Each row of a before or after table is a point. The points were changed in one or more steps. Then noise was added and the rows were shuffled. The steps act on how far a point lies along the listed directions, d1 being the first. Name the steps. A step turns or swaps two directions, mirrors them in a line or flattens them onto one, adds a multiple of one to another, or multiplies one. Angles are multiples of 10 degrees, from the lower direction toward the higher: turns from -170 to 170, lines from 10 to 170 but not 90. Use the fewest steps. Two steps may share a direction if one is a turn and the other turns, adds or multiplies; they go together, in the order done. Otherwise the lowest direction goes first.

Directions:
(1): [3.3 3.0]
(2): [ 3.0 -3.3]
Before, 9 rows:
[[-0.5 -2.2]
 [-0.7 -1.5]
 [ 0.4  0.9]
 [ 2.1 -3.1]
 [ 0.2 -0.9]
 [ 2.9 -2.5]
 [-8.0  5.6]
 [-3.5  4.3]
 [-2.0 -3.5]]
After, 9 rows:
[[ 0.5 -3.1]
 [ 0.0  1.2]
 [ 2.3 -3.4]
 [-0.2 -5.5]
 [ 2.6 -2.2]
 [-6.9  4.5]
 [ 0.4 -1.2]
 [ 0.1 -2.5]
 [-3.7  4.6]]
Steps: add -0.7 times d1 to d2

Directions:
(1): [ 2.9 -2.9  2.4  3.5 -3.6 -3.4]
(2): [ 0.9 -2.7  3.4 -5.3 -2.5  2.6]
Before, 9 rows:
[[ 0.2 -1.0  0.2  5.0 -0.6 -2.1]
 [ 1.8  1.9  0.5  6.1 -2.2 -4.4]
 [-1.5  2.6 -1.5 -1.6  0.2  2.8]
 [-0.4  3.2 -3.2  5.9  2.4 -2.5]
 [-2.0  1.2 -0.7  2.1  1.4  1.0]
 [-1.2  0.0  2.5  0.2  1.1  0.9]
 [ 1.3  1.8 -4.2  9.4  2.9 -4.1]
 [ 3.1 -0.9  0.0  5.1 -0.2 -3.1]
 [-0.2 -1.7  2.9 -9.8 -1.9  6.0]]
After, 9 rows:
[[-2.6  2.3 -2.6  1.1  3.3  1.2]
 [-2.0 -0.2  0.7 -1.6  0.1  2.7]
 [-0.6  2.6 -3.7  1.1  5.2  1.0]
 [-0.9 -0.1  2.8  1.2  0.4  0.3]
 [-3.0  4.2 -4.6 -4.1  6.7  5.6]
 [-2.3  3.2 -1.9 -4.2  3.0  4.3]
 [-3.0  6.4 -3.1  0.0  2.9  1.0]
 [ 1.3 -0.8  2.1 -1.6 -3.4  1.7]
 [ 4.9 -4.7  4.6  3.4 -6.9 -4.1]]
Steps: turn d1 and d2 by -100 degrees

Directions:
(1): [-6.6  1.1  1.4  2.1  0.4  4.1 -1.6 -0.1  4.8 -4.1 -0.4]
(2): [-2.4 -2.6  1.9  2.7  4.4  1.3 -3.4  0.2 -2.2  6.0 -3.6]
Before:
[[ 2.6  1.6 -1.1 -2.4 -2.3 -2.6  1.9  0.0  0.0 -1.2  1.4]
 [ 4.3 -3.5  0.7 -1.0  2.4 -2.4 -1.1  1.8 -4.5  4.6 -0.5]
 [-1.7  2.1 -0.8 -2.4 -2.7  2.4 -0.4 -1.5  4.3 -6.7  1.0]
 [-4.8  0.0  0.8  2.6  2.0  3.4 -1.6  0.8  3.3 -1.4 -0.8]
 [ 4.8  1.1 -2.2 -1.8 -2.8 -3.1  1.4 -1.2 -2.6 -1.4  2.4]
 [-4.9 -2.6  1.0  2.3  5.3  2.8 -2.9 -0.2  0.7  4.3 -4.2]
 [ 1.3 -3.1  1.4  1.8  3.0  0.7 -3.1 -0.3 -2.7  7.1 -2.3]
 [-0.6  0.4  0.2  0.2 -0.7  0.1 -0.8  1.0  0.9 -3.1  1.8]
 [ 2.8 -0.2 -1.4 -2.4 -0.6 -2.9 -1.0 -0.3 -2.3  1.6  0.2]]
After:
[[ 5.9 -2.0 -1.2  0.1  1.5 -4.1 -1.5 -0.9 -7.4  7.5 -0.9]
 [ 7.9  0.9 -2.4 -3.4 -4.5 -2.9  2.8 -0.5 -0.4 -1.7  3.9]
 [-8.5 -0.6  2.5  2.2  3.3  6.2 -5.6 -1.4  4.3 -1.4 -3.6]
 [-3.1  2.6 -1.9 -1.8 -2.9  2.1  2.6 -0.7  6.5 -8.5  2.1]
 [-8.1  2.2  0.9  3.1  0.1  5.3 -0.9  0.7  7.5 -7.4  0.3]
 [11.4 -2.0 -2.2 -4.7 -1.7 -6.2  3.2  1.9 -5.7  2.5  3.1]
 [ 2.3 -0.9  0.4 -0.5  1.6 -2.6 -0.7  0.3 -3.4  5.9 -1.8]
 [-3.2 -0.4  1.4  1.8  1.6  1.3 -2.8  1.2  0.9 -1.1 -0.1]
 [ 6.0 -0.7 -1.8 -3.3 -0.4 -4.9 -0.5  0.0 -4.8  4.2 -0.1]]
Steps: multiply d1 by 2; multiply d2 by -1

Directions:
(1): [-0.8 -1.4  0.8 -1.1 -3.7 -2.2 -0.4 -1.4  0.0 -2.4 -4.4  0.5 -0.3 -6.0
  7.7  5.3 -2.6  0.9]
(2): [-2.7 -0.3  1.4  1.9  2.0 -1.2 -5.2  0.1 -1.1 -4.0  8.1  3.0  1.0 -1.1
 -0.9  2.3 -5.8  0.1]
(3): [ 2.0  2.6  2.9  1.6 -2.3  1.9  2.3 -3.1  0.7 -0.2  3.0  0.7 -6.2 -0.8
  1.2 -3.1 -0.8  8.6]
(4): [ 0.0  1.5 -0.8  7.9 -4.1 -1.4  1.1  0.9  3.8 -1.6 -0.9 -4.8  2.0  2.9
 -3.1  5.2 -0.6  1.9]
(5): [-0.2 -1.9 -6.9 -2.9  0.4  0.6 -7.4 -3.5  1.5 -0.5 -2.5 -3.9 -2.3 -0.8
 -3.2 -0.7 -1.3  3.5]
Before, 11 rows:
[[ 1.4 -0.6 -4.7 -0.1 -2.3  1.8 -7.3 -3.1  2.5  0.6  2.0 -4.8 -4.8  1.1
  -3.6 -3.5 -2.2  4.7]
 [ 0.7  0.0 -2.3  8.0  1.1  0.5 -3.7  1.8  4.8  0.3  4.3 -2.1  3.1  4.6
  -7.2  2.9 -0.5 -2.6]
 [-2.6  0.1 -3.5  2.7 -0.2  1.0 -3.7  1.6  3.9  1.0  3.2 -4.4  4.2  5.6
  -8.4  2.5 -0.3 -3.3]
 [ 2.9  1.4  0.0  1.9 -1.1 -0.4  1.8  2.6  2.5  1.1 -0.4 -2.8  3.2  4.6
  -3.3  0.8  0.1 -1.0]
 [ 0.9 -0.2 -5.0 -4.0 -0.5  2.3  0.7 -0.8  3.0  2.9 -9.8 -5.3 -1.3  1.7
  -2.5 -1.9  6.8  0.6]
 [ 1.4  2.0  2.6 -1.5 -2.4  1.0  7.8  0.3 -1.4  3.4 -4.3  3.2 -3.4 -2.6
   6.7 -5.9  4.4 -1.5]
 [ 2.7 -0.2  2.6 -2.9 -3.1 -0.7  4.4 -3.4  0.0  2.6 -3.5  1.2 -5.1 -3.5
   6.3 -5.2  2.0  5.9]
 [ 0.2 -1.8 -1.3 -3.0  2.1  1.3 -1.3 -0.1  0.7  3.6 -2.5 -0.3  1.0  2.2
   1.3 -0.6  3.2 -1.0]
 [ 0.4 -0.4  2.5 -4.8  3.4  2.1  2.8  0.7 -1.6  4.7 -0.1  0.8 -1.6  0.9
   0.3 -5.5  2.8 -0.4]
 [ 0.0 -1.1 -5.4  2.4  1.1 -0.1 -3.4  0.2  1.4 -1.3  1.1 -5.2  2.8  4.1
  -7.2  0.5  0.0 -0.9]
 [ 5.0  1.9  1.1 -4.7 -0.7  3.3  6.8 -0.5 -2.4  5.9 -5.0 -0.1 -8.6  1.6
   1.2 -7.9  6.4  7.5]]
After, 11 rows:
[[ 1.3 -0.4 -2.5  7.0 -1.7 -0.3 -1.6  0.2  5.6  0.3 -1.7 -3.3  1.9  1.8
  -2.7  4.5  0.4 -1.4]
 [ 0.4  1.5  2.4 -1.2  0.9  0.9  5.9  1.6 -2.6  3.1  1.0  4.5 -1.4 -0.3
   2.6 -7.1  3.4 -4.6]
 [ 1.2 -0.6  0.4 -0.4  0.7  2.2 -0.3 -1.5  1.5  2.9  0.1 -1.0 -1.9  2.8
   0.5 -1.7  2.6  4.2]
 [ 0.9 -3.5 -7.3 -4.1  0.0  0.6 -8.3 -1.2  1.1  1.0 -2.1 -4.6 -0.7 -0.3
  -2.4 -2.3 -0.9 -2.3]
 [ 0.1 -2.6 -0.2 -5.9  3.5 -1.6 -0.9  0.2 -2.7  3.2 -0.1  3.0  1.3 -1.4
   1.8 -5.7  1.5 -4.5]
 [-1.0  1.4 -2.5  3.8 -4.5  1.5 -0.9  0.0  5.4  1.0 -0.6 -6.1  1.2  3.2
  -4.1  3.6  0.1  1.9]
 [ 0.5  0.4  3.1 -4.3  2.6  2.4  3.1  0.0 -1.2  4.7  0.2  0.4 -2.7  0.7
   1.0 -5.6  2.9  1.0]
 [ 2.5 -1.6 -2.2 -8.9  6.0  2.0  1.4  3.2 -5.0  6.9 -4.2  1.9 -1.6  3.4
  -2.2 -7.8  6.6 -4.3]
 [ 1.0  1.2 -4.7 -1.6  1.0  3.4 -0.5 -1.1  3.2  2.5 -4.6 -4.8 -3.1  4.1
  -5.8 -4.2  5.5  2.9]
 [ 0.9 -0.6 -4.7  2.8 -2.2  0.0 -1.4 -1.2  2.5 -1.6 -2.2 -6.4  0.8  2.2
  -4.9  1.3  0.3  2.4]
 [ 2.9  1.3  0.0  1.4 -1.4 -0.6  2.6  2.7  2.2  1.0 -1.7 -3.3  2.9  4.0
  -2.3  1.3  0.0 -0.6]]
Steps: flatten d1 and d2 onto the line at 50 degrees; mirror d3 and d4 in the line at 110 degrees
